Each row is a point. Examples show where two turns around zero, p and q, send a point. Write where each new point lands after one turn and then the other. Backwards means that the second turn is done in reverse. Each puzzle has new turns, and all numbers are rounded.
(in the rows, 128 means zero)

Turn p:
[118 115 127] => [124 133 143]
[121  96 139] => [128 121 162]
[117 210 152] => [179 162  67]
[123 111 130] => [125 126 145]
[141  94  77] => [ 68 115 138]
[148 142 143] => [145 111 112]
Turn q:
[143 148 138] => [102 125 121]
[164 120  90] => [142 129  77]
[119 117 135] => [135 136 140]
[ 47 104 133] => [174 114 198]
[153 162 118] => [101 108 100]
[142 116 154] => [114 156 132]
Where do these land?
q, then p: [101 161  81] => [ 99  92 172]
q, then p: [141 136 154] => [139 156 128]
q, then p: [123  83 104] => [123  93  91]
q, then p backwards: [164 113 151] => [100 148  98]
q, then p: [149 114 157] => [142 156 105]
p, then q: [ 90 163 121] => [103  86 109]

Turn p:
[117 105 110  60] => [ 94 134  64 146]
[145 138 113 139] => [123 147 144 118]
[122  73 155 148] => [158 115 135 184]
[112 137 126 151] => [124 111 151 124]
[144 188 135 142] => [139 133 147  68]
Turn q:
[114 127 173 124] => [ 98 153 141 151]
[115 129 131 181] => [124 131 174  98]
[109 103 141  99] => [102 148  98 131]
[118 152 121  93] => [115 100 106 151]
[184 130  74 143] => [202 106 122 110]
Where do these land?
q, then p: [120  92  90 156] => [115 147  74 116]
q, then p: [141 148 137 113] => [136 131 154 138]
p, then q backwards: [129  99 185 138] => [184 152 108 116]
q, then p backwards: [ 91 155 140 111] => [ 89 117  98 124]
p, then q backwards: [124 121 171  91] => [151 121  91  92]
q, then p backwards: [128 134  84 115] => [105 143 160 109]
p, then q backwards: [164 147  89 172] => [120 111 169 184]

Turn p:
[130  92 124  99 141 103] => [117 118  84 107 125 146]
[173 114 122 105 148 160] => [160 102 111 139 167 152]
[124 128 176 175  91 114] => [140 149 172  78 112 100]
[101 161 165 142 105 162] => [165 142 164 143  96  98]
[101 100  89 140 163 119] => [ 79  87 112 135 123 124]
[134 182 137 115 133 137] => [146 153 151 163 120 151]
[181 163 112  90  90  88] => [129 203 111 129 169 163]
[101 112  95 137 163 106] => [ 76 100 116 134 115 134]
[108 100 130 150 118 162] => [138  98 131 124 126  84]
Turn q:
[111 141  86 149 181 178] => [179  77 111 167 158 133]
[179 131 138 138 103  82] => [ 68 154 123 109 137 156]
[133 161 152 120 105 165] => [111  96 105 116 102  97]
[111 160 145 154 107  85] => [128 142 112  66 131 145]
[ 97 106 165 110 139 131] => [146 129 171 115 114 101]
[141 129 128 170 107 136] => [113 133  99 118 160 113]
[130  97 125  98 162 152] => [139 115 165 171 122 120]
[121  98  84  84 119  94] => [142 180 138 162  99 161]
Where do these land?
p, then q: [159 131  74 140 161 128] => [176 108 156 136 164 110]
p, then q: [119 147 157 128  83 155] => [ 80 125 120 101 126 159]
p, then q: [154 119  79 135 148 121] => [176 114 150 139 151 123]
p, then q: [108 150 132 148 121  99] => [135 127 120  93 103 113]
q, then p backwards: [120 118 162  92  92 115] => [ 86 139 150 148 106  99]
q, then p: [139 134 155 167 151  95] => [153  98 102 145  99 154]
q, then p: [111 150 172  92 125 140] => [143 162  94  92 122 110]
q, then p: [113  92  59 131 184 127] => [149  83 197 122 171 145]
p, then q: [129 113 163 117  87 173] => [ 73 138 131 135 131 173]

Turn p:
[163 135 124 116 113  99 147 135] => [115 103 141 104 102 115 116 109]
[110 140 166 124 160  96 135 124] => [146 149 137  95 106 148 120 163]
[ 89  79  77  94  99 153 131  80] => [104 177  65 171 117 105 147  87]
[185 142 156 142 117 121  74  80] => [142 129 158 104 153 183 106  64]
[117 106 130 197 146 147 122 178] => [167  98 153 187 146 125 119 170]
[132 117 128 166 111 129 119 171] => [152 102 152 154 144 103 111 137]
[148 165 140 143 142 137 154  81] => [132 100  99  98 124 179 138 121]
[143 124 136 114 139 159 155 126] => [ 93 114 110 132 131 144 119 142]
[132 175  94 106 131 119 119 148] => [115 116 148 100 134 106 176 125]
[138 108 109 117 134 110  74 131] => [127 160 172 145 128 124 138  98]
[ 52 116 149  88 117 138 178 155] => [114 162  74 119 122  77 116 194]
Turn q:
[122  97 121 177 143 123 136 103] => [148 152  93 101 138 147 149 104]
[141 147 121 173  98 143 129 133] => [ 88 128 103 105 134 122 113 102]
[152 151 176  45 144 144 120 119] => [146  86 173 178  66 125 116 145]
[101 140 113 143 166 121 122 165] => [122 149 110 149 151  94 160 147]
[138  96  70 140 119 130 132 118] => [142 173 124 115 160 143  96 117]
[ 83 135 153  74 137 161 108 120] => [133 108 125 161  93 145 127 193]
[124  84 124 153 115 109 119 160] => [141 146 128  77 147 104 134 139]
[108 179 175  43 115 102 143 114] => [116  55 190 175 111 153 144 160]
[159 123 102 177 117 103 106 113] => [141 126 101 103 164 117 108  82]
[151 127 125 154 125 144 166 135] => [103 157 133 115 115 130 134  94]
Where do these land?
p, then q: [161 177 136 127 165 100 130 123] => [124 132 165 120  73 145 120 158]
p, then q backwards: [143 106 165 165 124  94 160 125] => [152 109 141  94 110 153  90  96]
p, then q backwards: [147 181 115 119  93 146 149 122] => [124 143 153 178 102  94 111 128]
p, then q: [177 114 129 131 132  92 111 162] => [146  80 123  90  97 132 140 140]
q, then p: [117 130 135  95 109  82 115 123] => [110 135 152 151 120 147  89 151]
p, then q: [113  98 147 136  92 180  62 132] => [152 121  69 178 131 103 163  90]
q, then p: [ 87 134 106 119 165 139 167 126] => [144  78 107 125 146 131 146 167]
p, then q: [ 80 111 107 182 125 109 169 109] => [112 157 144  94 158 111  82  77]
q, then p: [136 131 156  90 138 142  88 155] => [152 122 164 132 116  92  91 112]
q, then p: [ 86 103  75 124 123 199 136 138] => [138 108 151 110 189  93 188 151]
p, then q backwards: [161 124 136 120 142 125 122  93] => [139 129 128 135 108 140 159  96]
